Each row of a before or after table is a point. The points were changed in one or more steps. Then noise was added and the rows were shuffled. The steps act on columns, c1 being the first. What was done? A step turns or swaps two columns, mirrors them in a line or flattens them onto one, adds a multiple of one to another, or multiplies or shifts one. Angles are multiples of 10 degrees, from the lower column toward the higher: turns from -170 to 170, lines from 10 to 170 but not 90. Use the fewest steps. Two steps may share a column if one is a turn and the other turns, adds or multiplies; they go together, in the order done. Otherwise the lowest column goes first.

Before (12 x 2):
[[-0.39  0.11]
 [ 0.41 -0.78]
 [-0.14 -0.24]
 [-0.44  0.01]
 [-0.24  0.12]
 [ 0.08  0.02]
 [-0.43  0.08]
 [-0.24  0.05]
 [-0.27 -0.05]
 [-0.28  0.05]
 [ 0.22  0.11]
 [-0.07  0.00]]
After (12 x 2):
[[-0.29  0.27]
 [-0.36  0.24]
 [-0.18  0.18]
 [-0.06  0.03]
 [-0.22 -0.12]
 [-0.14  0.22]
 [ 0.08  0.00]
 [ 0.25  0.00]
 [-0.22  0.16]
 [-0.26  0.08]
 [-0.32  0.27]
 [-0.04 -0.89]]
Steps: turn c1 and c2 by -30 degrees

Before (9 x 6):
[[ 0.08  0.01  0.07  0.14  0.14 -0.19]
 [ 0.50  0.02  0.17 -0.46 -0.13 -0.43]
 [ 0.44  0.08  0.21  0.11 -0.27 -0.03]
 [ 0.23 -0.40  0.26 -0.54 -0.10 -0.45]
 [-0.08  0.21 -0.09 -0.32 -0.34  0.58]
 [-0.14  0.16 -0.34 -0.30  0.09  0.48]
 [ 0.05  0.10  0.34  0.31 -0.01 -0.07]
 [-0.20  0.40  0.08 -0.32  0.28  0.18]
 [-0.13  0.31 -0.20 -0.28 -0.33  0.10]]
After (9 x 6):
[[-0.19 -0.05 -0.23  0.26  0.01 -0.66]
 [-0.13 -0.15 -0.33  0.28  0.23 -0.28]
 [-0.67  0.17  0.01 -0.08  0.33  0.29]
 [-0.20  0.23 -0.05 -0.42  0.25 -0.11]
 [-0.15 -0.32 -0.22  0.31 -0.33 -0.38]
 [-0.57  0.18  0.43  0.16  0.31  0.34]
 [ 0.06  0.07  0.01 -0.16 -0.03  0.26]
 [ 0.20  0.35 -0.02 -0.23  0.05  0.05]
 [-0.13  0.15 -0.39  0.38 -0.31 -0.02]]
Steps: turn c1 and c4 by -130 degrees; turn c2 and c3 by -80 degrees; turn c5 and c6 by 150 degrees

Before (13 x 9):
[[ 0.22 -0.26  0.02 -0.24 -0.13  0.08  0.04  0.33 -0.08]
 [-0.06 -0.22  0.15  0.00  0.15 -0.27 -0.14 -0.11 -0.04]
 [ 0.15  0.10  0.21 -0.26  0.07  0.51 -0.30  0.37 -0.01]
 [-0.30  0.21 -0.21 -0.30 -0.19 -0.23 -0.55  0.22 -0.28]
 [-0.14 -0.02  0.38 -0.24  0.21  0.29  0.09 -0.07 -0.17]
 [ 0.17  0.07 -0.01  0.40  0.25  0.04 -0.42 -0.07 -0.56]
 [ 0.31 -0.33 -0.30 -0.33 -0.28  0.06 -0.18  0.00 -0.38]
 [ 0.23 -0.16 -0.01 -0.02  0.18  0.19  0.42  0.68  0.18]
 [ 0.47  0.05  0.12  0.24 -0.25 -0.15 -0.08 -0.52  0.20]
 [ 0.13 -0.23  0.05  0.04 -0.16  0.12  0.22  0.42 -0.42]
 [ 0.19  0.12  0.37 -0.72 -0.03 -0.18  0.17  0.53 -0.26]
 [ 0.13 -0.24  0.39 -0.03 -0.09 -0.26 -0.04  0.07 -0.04]
 [-0.10 -0.17  0.08  0.37  0.13  0.19 -0.12  0.07 -0.16]]
After (13 x 9):
[[-0.13 -0.12  0.01 -0.69  0.85 -0.16 -0.48 -0.05  0.06]
 [-0.10 -0.15  0.20  0.15  0.67  0.31  0.08  0.37  0.20]
 [-0.13 -0.19  0.37  0.26  0.58 -0.36  0.70  0.53  0.72]
 [-0.41 -0.22  0.12  0.00  0.35 -0.34 -0.61 -0.52 -0.32]
 [-0.21  0.19  0.39 -0.02  0.50 -0.46  0.01  0.07  0.06]
 [-0.01  0.22  0.16 -0.03  0.76 -0.46 -0.24 -0.11  0.03]
 [-0.29  0.17  0.01  0.10  0.47 -0.12  0.36  0.33  0.24]
 [ 0.36 -0.10 -0.20 -0.02  0.43 -0.42 -0.33  0.23  0.40]
 [ 0.13  0.07  0.38  0.02  0.80  0.09  0.03 -0.07  0.30]
 [ 0.03  0.21  0.07 -0.36  0.73 -0.01 -0.05  0.07 -0.18]
 [-0.40  0.21 -0.29 -0.08  0.33 -0.13 -0.17  0.00  0.48]
 [-0.19  0.17  0.05 -0.34  0.45 -0.07  0.64  0.42  0.23]
 [-0.29  0.08 -0.01  0.16  0.77 -0.01  1.10  0.67 -0.09]]
Steps: turn c1 and c2 by -160 degrees; turn c4 and c9 by -130 degrees; shift c5 by 0.60; shift c6 by -0.20; add 1 times c8 to c7

Before (14 x 14):
[[-0.08  0.19 -0.14 -0.04  0.06 -0.18  0.40 -0.19  0.18 -0.08 -0.32 -0.22
   0.00  0.35]
 [ 0.00 -0.52  0.15 -0.24  0.20  0.72  0.46 -0.28  0.19  0.19 -0.78  0.28
  -0.31  0.15]
 [ 0.10  0.45  0.37  0.29  0.55 -0.13  0.19  0.18 -0.51  0.35 -0.16 -0.16
  -0.32  0.02]
 [ 0.53  0.17  0.16  0.11 -0.47 -0.23  0.38  0.34  0.29 -0.06 -0.02  0.02
  -0.39 -0.10]
 [ 0.14  0.06 -0.13 -0.17  0.11 -0.60 -0.21 -0.05  0.24  0.11 -0.13  0.00
  -0.45  0.23]
 [-0.04  0.18 -0.14  0.15  0.22 -0.30  0.41 -0.03 -0.15  0.08 -0.05 -0.34
  -0.47 -0.10]
 [ 0.40  0.05  0.10  0.73 -0.32  0.13 -0.17 -0.21  0.02  0.06 -0.34  0.20
  -0.39 -0.33]
 [ 0.49  0.23 -0.14 -0.24  0.11 -0.14  0.30  0.14  0.20 -0.25 -0.11  0.01
  -0.14 -0.28]
 [ 0.12  0.05  0.08  0.01 -0.40  0.30  0.13  0.03  0.17  0.15 -0.53 -0.23
  -0.26 -0.08]
 [-0.05  0.22 -0.13  0.45  0.12 -0.15 -0.27  0.14  0.00 -0.15  0.23 -0.02
  -0.45  0.11]
 [ 0.32  0.11  0.16 -0.05  0.11  0.11  0.16 -0.24 -0.05 -0.24 -0.07 -0.36
  -0.23  0.20]
 [ 0.62 -0.23 -0.33  0.18  0.19  0.07  0.10  0.07 -0.21 -0.01 -0.32 -0.17
   0.08  0.13]
 [ 0.25 -0.35 -0.01 -0.38 -0.18  0.05 -0.01 -0.06 -0.07  0.02  0.42 -0.06
   0.42  0.28]
 [ 0.07 -0.23  0.00  0.05 -0.28 -0.36  0.18  0.34 -0.46 -0.27 -0.09 -0.18
   0.19  0.01]]
After (14 x 14):
[[-0.17 -0.24 -0.28  0.05 -0.31  0.85  0.36 -0.25  0.08  0.29 -0.66  0.09
   0.13  0.23]
 [ 0.47 -0.34  0.20  0.11  0.24 -0.24 -0.02  0.33 -0.07 -0.44  0.07 -0.05
   0.00 -0.04]
 [-0.19  0.12 -0.01  0.00 -0.09 -0.23  0.42 -0.19 -0.01 -0.10 -0.40  0.10
  -0.15  0.23]
 [ 0.16 -0.32  0.41  0.42 -0.11  0.16 -0.63 -0.06  0.22  0.03  0.56  0.09
  -0.02  0.24]
 [ 0.12  0.11 -0.48 -0.25 -0.07 -0.35  0.80 -0.03 -0.11  0.13 -0.08 -0.07
  -0.14 -0.22]
 [ 0.40 -0.17  0.07 -0.26 -0.02  0.14  0.50  0.07  0.53 -0.01 -0.22 -0.01
  -0.33  0.04]
 [-0.09  0.08 -0.41  0.23  0.44 -0.26  0.05  0.35  0.57 -0.10 -0.09 -0.03
   0.17 -0.09]
 [ 0.16  0.14 -0.26 -0.04 -0.11  0.04  0.20 -0.25  0.29 -0.37 -0.14  0.00
   0.17  0.07]
 [ 0.13  0.11 -0.39 -0.32  0.74  0.11  0.37 -0.20  0.37  0.11 -0.39 -0.08
   0.11 -0.22]
 [-0.01  0.21 -0.14  0.12 -0.25 -0.23  0.15  0.12  0.53 -0.39 -0.20 -0.06
  -0.14 -0.24]
 [-0.19 -0.16 -0.44  0.06 -0.19 -0.57 -0.31 -0.09  0.23  0.18 -0.06  0.07
  -0.13  0.20]
 [-0.01  0.16 -0.44 -0.41  0.21 -0.22  0.34  0.14 -0.08 -0.23  0.14  0.03
  -0.16  0.09]
 [-0.10  0.15 -0.26  0.25  0.32  0.27 -0.27  0.04  0.18  0.25 -0.59 -0.06
   0.07 -0.16]
 [ 0.51  0.38 -0.31 -0.58 -0.25 -0.28  1.05  0.18 -0.06  0.54 -0.34 -0.03
   0.37 -0.05]]
Steps: turn c1 and c9 by 70 degrees; turn c2 and c6 by -20 degrees; add -0.5 times c2 to c11; swap c3 and c13; turn c4 and c5 by 140 degrees; add -1.5 times c4 to c7; multiply c10 by 1.6; flatten c12 and c14 onto the line at 70 degrees

Before (8 x 20):
[[ 0.60 -0.05  0.00 -0.09 -0.12  0.59 -0.43 -0.16 -0.08  0.20 -0.18 -0.05
   0.06 -0.36 -0.04 -0.08 -0.12  0.07 -0.12  0.24]
 [ 0.14  0.06 -0.07  0.14  0.38 -0.14  0.23 -0.12  0.06 -0.08 -0.28  0.09
  -0.28  0.02  0.09 -0.23 -0.03 -0.38 -0.28  0.40]
 [-0.37 -0.34 -0.17 -0.32 -0.13 -0.38 -0.39  0.24  0.00 -0.10 -0.17  0.45
   0.08 -0.07  0.07 -0.33  0.11  0.18 -0.16  0.03]
 [-0.09 -0.03  0.07 -0.43 -0.35 -0.52 -0.04  0.40  0.04 -0.15  0.25 -0.27
  -0.13 -0.03  0.34 -0.24  0.32  0.18 -0.35 -0.40]
 [ 0.31  0.05 -0.07 -0.13 -0.05 -0.01  0.28 -0.06 -0.39  0.44  0.12  0.05
   0.11  0.10 -0.16 -0.11 -0.05  0.09 -0.29 -0.05]
 [-0.52 -0.03  0.02 -0.73  0.08  0.21  0.14 -0.16 -0.33  0.02 -0.50 -0.06
  -0.43  0.01  0.04 -0.27  0.23 -0.23  0.37  0.08]
 [-0.11  0.20  0.42 -0.51 -0.26 -0.07 -0.14  0.22 -0.01  0.15  0.28  0.15
  -0.05  0.28  0.48 -0.53  0.36 -0.15 -0.14  0.41]
 [ 0.07  0.35 -0.20 -0.74 -0.05  0.31  0.13  0.01  0.19  0.42 -0.45 -0.09
  -0.40 -0.20 -0.45 -0.12  0.23 -0.05  0.30  0.59]]
After (8 x 20):
[[-0.17  0.06 -0.07  0.16 -0.32 -0.15  0.23 -0.25  0.05 -0.09 -0.42  0.09
  -0.29 -0.13  0.10 -0.20 -0.03 -0.44 -0.21  0.42]
 [ 0.43 -0.36 -0.16 -0.34  0.07 -0.37 -0.40  0.14  0.00 -0.10 -0.23  0.46
   0.09 -0.14  0.08 -0.35  0.10  0.15 -0.18  0.02]
 [-0.63 -0.06  0.01 -0.11  0.10  0.61 -0.44  0.13 -0.08  0.20 -0.14 -0.04
   0.05 -0.44 -0.05 -0.07 -0.13  0.06 -0.13  0.22]
 [ 0.18  0.19  0.42 -0.52  0.15 -0.05 -0.15  0.28 -0.02  0.14  0.33  0.15
  -0.04  0.42  0.49 -0.53  0.36 -0.16 -0.10  0.41]
 [ 0.25 -0.01  0.06 -0.42  0.11 -0.53 -0.04  0.48  0.04 -0.16  0.38 -0.26
  -0.13  0.11  0.35 -0.22  0.33  0.11 -0.38 -0.41]
 [-0.32  0.04 -0.07 -0.13  0.03 -0.03  0.29  0.07 -0.42  0.43  0.17  0.06
   0.15  0.16 -0.15 -0.12 -0.04  0.03 -0.29 -0.05]
 [-0.08  0.36 -0.20 -0.75  0.03  0.30  0.14  0.05  0.21  0.42 -0.62 -0.10
  -0.42 -0.42 -0.45 -0.12  0.24  0.00  0.31  0.60]
 [ 0.43 -0.04  0.02 -0.72  0.09  0.21  0.13 -0.32 -0.34  0.01 -0.75 -0.03
  -0.45 -0.29  0.04 -0.25  0.23 -0.16  0.40  0.08]]
Steps: turn c1 and c8 by -160 degrees; turn c5 and c8 by -150 degrees; multiply c11 by 1.6; turn c11 and c14 by 20 degrees; turn c18 and c19 by -10 degrees
